Each point is reached from the start by the listed moves, each made once or not at all, plus a little noise. Say if it took an odd or an even number of moves. Then give how often each move was made.

Moves:
(1): [5.4 0.8 2.3]
(2): [-0.7  5.3  0.4]
Start: [ 0.4 -0.2 -1.2]
Points:
[6.4 1.1 1.6] -> odd (1, 0)
[5.1 5.4 1.5] -> even (1, 1)
[ 0.6 -0.1 -1.0] -> even (0, 0)

Moves:
(1): [ 5.5  0.3 -0.4 -0.9  0.7  0.0  0.7  0.0  0.9 -0.1 -0.1]
(2): [-0.6  4.9 -1.1 -0.7 -0.9  0.3  0.9  0.0 -0.1  0.3 -0.2]
(3): [ 0.2  0.7  5.1  0.3  1.0  1.2  0.7 -0.4  0.2  1.6  0.5]
(4): [ 0.9  1.3 -0.6  6.0  0.2  0.7 -0.6  0.0 -0.9  0.1 -0.8]
(5): [-0.4  0.3 -1.6 -0.6  6.0  0.7 -0.3 -0.7  0.7  0.2  0.5]
(6): [ 0.5 -0.8 -0.9 -0.3 -0.1  4.9  0.7  0.4  0.3 -0.2 -0.8]
(7): [-0.4 -1.4 -0.3  0.9  0.1 -0.2  6.5 -1.3  1.8 -1.1 -0.3]
(8): [-0.6  0.3  0.8  0.7  1.9 -0.5  0.8  7.2 -0.2 -0.5 -0.3]
Start: [-2.6  2.1 -2.1  0.4 -0.1  1.7  0.8  2.1  0.9  2.3 -0.5]
Points:
[ 1.5  9.1  0.5 -0.8  8.8  3.1  3.4  8.0  2.1  4.0 -0.5] -> odd (1, 1, 1, 0, 1, 0, 0, 1)
[ 2.7  4.2 -4.2  5.3  8.5  2.7  1.4  8.3  1.3  2.1 -1.0] -> even (1, 0, 0, 1, 1, 0, 0, 1)
[ 2.4  2.3 -4.5 -1.1  6.7  2.5  1.2  1.7  2.7  2.5  0.0] -> even (1, 0, 0, 0, 1, 0, 0, 0)
[ 2.8  2.6 -0.3  6.4  9.9  8.0  9.5  7.7  3.9  2.4 -1.5] -> odd (1, 0, 1, 1, 1, 1, 1, 1)

Moves:
(1): [ 6.0  0.8  0.8 -2.8 -2.0 -2.6  0.3  0.9  0.5 -0.4  1.3 -1.8  0.5  0.8
 -3.0]
(2): [ 1.4  5.8  0.0  0.2 -0.2  2.6  1.1  0.3  0.9 -1.9  1.5  1.9 -0.6  2.3
 -0.8]
(3): [-1.0  1.4  3.3 -0.1 -0.2 -0.7  2.0 -1.7 -1.3  0.5  0.0  0.8  1.0 -1.2
 -0.3]
(4): [ 2.1  0.8 -0.1  4.5  0.3 -1.1  1.8 -0.2  0.4  0.3  0.4  0.2  2.0 -0.4
  0.9]
(5): [ 1.2  0.0  0.6 -0.7  4.0 -0.7 -1.2 -0.8 -0.5 -2.3 -0.2  0.1 -1.0  0.4
  0.9]
(6): [ 1.5 -1.2 -0.1  0.5 -0.2  5.3 -0.1 -0.2 -1.1  1.3  0.1 -1.0  0.0 -1.0
 -2.6]
(7): [-0.1 -1.8 -1.1 -0.1  0.7 -0.5  3.7 -0.3  0.8 -1.5  0.6 -0.3 -1.5  0.4
 -0.4]
(8): [-0.3 -0.4  1.5  0.0  1.6 -0.4  1.2  3.6  0.6  1.0 -0.5 -0.9 -0.1 -0.6
 -0.9]
(9): [ 0.1 -1.5  0.7 -0.2  0.1 -0.9 -0.2 -0.6  4.7  1.7 -0.7  0.1  0.5 -0.3
  0.9]
(10): [-0.2  1.8  0.5 -1.2  1.1 -1.0  0.2 -0.9 -1.6  4.1  0.3 -0.5 -2.7  0.6
  0.6]
(11): [-0.3 -0.3  0.0 -0.7 -0.6 -0.1  0.1  0.6  0.6  0.2  5.1  1.3 -0.6 -0.1
  0.4]
(12): [ 0.9 -2.3  0.3 -0.7 -1.0 -0.4  1.1  0.1 -1.9  0.5 -1.4  4.5 -0.7  0.5
 -0.9]
(13): [ 0.0 -0.5 -1.8 -1.7  2.3 -0.8  0.0 -0.4 -0.2  1.0  0.8  0.0  4.4  0.7
 -0.4]
(14): [ 0.7 -1.2  3.0  1.2 -1.6 -0.4 -1.0 -1.7  0.1  0.5 -0.1 -1.7  0.3  5.9
  0.2]
Start: [ 1.0 -3.6 -0.6 -1.3 -3.3  0.3  0.3  1.4  1.7  0.7  1.1  1.8  2.1 -4.1
 -4.4]
Points:
[ 8.7 -7.0  6.5 -6.2 -1.7 -6.0  1.3 -2.8  3.3  2.3  0.7  3.9  7.4  2.7
 -7.1] -> odd (1, 0, 1, 0, 1, 0, 0, 0, 1, 0, 0, 1, 1, 1)
[11.3  0.2  1.1 -0.1 -6.1 -2.1  4.3  1.8  6.5  0.9  1.9  6.6  3.8 -1.1
 -7.3] -> odd (1, 1, 0, 1, 0, 0, 0, 0, 1, 0, 0, 1, 0, 0)
[ 9.6  1.4  4.2 -6.3 -0.7  1.7  6.4 -1.6  5.0  2.5  9.1  2.3 -2.3 -2.2
 -8.8] -> odd (1, 1, 1, 0, 1, 1, 1, 0, 1, 1, 1, 0, 0, 0)
[ 5.6 -9.9  3.1  3.6 -4.1  2.9  7.2  3.1  1.3  3.0  5.1  3.9  1.3  0.7
 -7.9] -> odd (0, 0, 0, 1, 0, 1, 1, 1, 0, 0, 1, 1, 0, 1)
[ 8.8 -3.1  1.7 -5.5 -4.6 -1.8  7.6  6.0  7.8  0.5  7.0  6.6 -0.5 -0.9
 -9.1] -> odd (1, 1, 0, 0, 0, 0, 1, 1, 1, 0, 1, 1, 0, 0)
[ 3.7 -3.5 -2.4 -1.2  4.4 -4.0  5.0 -0.7  1.1  2.8  7.8  2.6  2.7 -2.6
 -2.0] -> even (0, 0, 0, 1, 1, 0, 1, 0, 0, 1, 1, 0, 1, 0)
[ 3.2 -7.7 -2.8 -4.5 -0.4  2.9  5.3 -0.3 -2.4  6.1  1.3  4.5  1.5 -2.8
 -8.2] -> odd (0, 0, 0, 0, 0, 1, 1, 0, 0, 1, 0, 1, 1, 0)
